Each row of a before or after table is a point. The points were changed in one or more steps. Then noise was added and the rows were shuffled. The steps act on columns, c1 being the first. Write out the steps. A step turns or swaps two columns, mirrors them in a line or flattens them onto one, adds a multiple of one to another, or multiplies or shifts one. Angles are multiples of 10 degrees, from the lower column toward the higher: turns from -170 to 170, lines from 10 to 170 but not 90. Use the fewest steps. Two steps may share a column if one is a turn and the other turns, adds or multiplies; they go together, in the order done. Otherwise the lowest column goes first.
(in the rows, 128 means zero)

Before:
[[ 93  23 192]
 [103 151 129]
 [154 112  99]
 [143 158 202]
 [110  93 125]
 [164 198 157]
 [147 138 122]
 [162 187 113]
 [183 103 145]
 [128 104 134]]
After:
[[141 101 138]
 [174 199 158]
 [158 138 122]
 [192 102 147]
 [121  89 123]
 [115 150 127]
 [104  22 193]
 [165 109  98]
 [153 158 205]
 [172 189 114]]
Steps: shift c1 by 10

Before:
[[122 113 167 214  72 134]
 [159  87 155 104 135  68]
 [124 153  92 171 166 114]
 [186 149 121  98 124 122]
 [113 166  78 132  79 189]
 [ 98 125 170 167  92  93]
 [ 97 168 124 110 156 182]
 [199 200  72 154  89  96]]
After:
[[195 151 122  96 124 122]
 [105 126 172 169  92  91]
 [120 165  78 133  78 191]
 [207 200  72 153  89  97]
 [134 153  91 171 168 112]
 [169  85 152 103 137  72]
 [105 165 123 112 155 182]
 [132 114 169 213  72 134]]
Steps: shift c1 by 10

Before, 11 rows:
[[162 137   7  89 115 123  92 163 134]
 [202  73  42 136 116 116 121 176 137]
 [114 126 183 110 125 174 178 123 162]
 [142 134 171 167  98 175 127 124 111]
 [137 157 106  74  78  67 101 164 189]
 [114  88  82 110  82 136 116 149 100]
 [120 112 124  64 111  88  68 118 177]
 [121 110  68 166 115 134 121 127 152]
 [169 147 190 120 125 148 176  63 140]
 [116 152 186 112 147  93 157 115 128]
 [148 112  67 114 136 136  72 182 139]]
After (11 x 9):
[[123 114 126  62 112 126  67 117  63]
 [118 150 184 110 146 153 156 114 105]
 [137 156 106  84  75 137 100 164  43]
 [161 139   5 100 116 130  91 161 120]
 [147 110  66 128 138 113  71 184 127]
 [114  91  84 117  85 142 118 150 155]
 [202  75  41 149 115 132 124 177 115]
 [168 146 190 103 126 105 176  64 133]
 [112 124 181 108 127  71 181 126 130]
 [122 108  71 166 117 107 121 123 115]
 [144 134 171 163 100 103 129 128 172]]
Steps: add 0.3 times c8 to c4; turn c6 and c9 by 140 degrees

Before, 9 rows:
[[125 149  82 176 175 153 100 126 139 124 176  99 114  74]
 [202 142 188  52 107 152 178 181 107 122  98 132 111 149]
 [151 153  53 159 193  79 184 207 107 144 187 167 149  84]
 [ 92  98 111  76 140 171  73 106 170 175 132  84 122 141]
 [ 94  81  89 105 102 184 104 117 177 105  96  66 134 135]
 [112 177  56 167 205 158 143 133 175 159 134 145 100 127]
 [137  95  89 173 162 143 111 139 188 168 141  92  94 137]
 [171  98 163  86 100 147  79 170 159  91 129 138 235 161]
 [211  98 169  43 139 104 119 142 121  79  82 123 194 162]]
After (9 x 14):
[[110 149  81 153 173 119 124 126 162 102  76 113 114 179]
 [218 100 169  88 136 136  80 143  82 119 183 134 199 124]
 [ 97  96 108 126 143  86 173 104 126  72 113  95 123 101]
 [138  98  95 176 164 118 167 139 186 110 110 101  92 125]
 [111 177  58 171 206 100 155 136 178 142 111 154 102 121]
 [177  96 166 130  96 114  94 170 126  81 121 150 237 111]
 [100  79  90 143 100  66 108 116 149 107 135  74 132 112]
 [138 152  53 135 191 192 141 204 132 185  89 175 145 175]
 [207 141 189  86 110  95 125 182  80 174 150 142 108 135]]
Steps: mirror c1 and c14 in the line at 10 degrees; flatten c4 and c9 onto the line at 50 degrees; turn c6 and c11 by -160 degrees; swap c7 and c10; shift c12 by 10
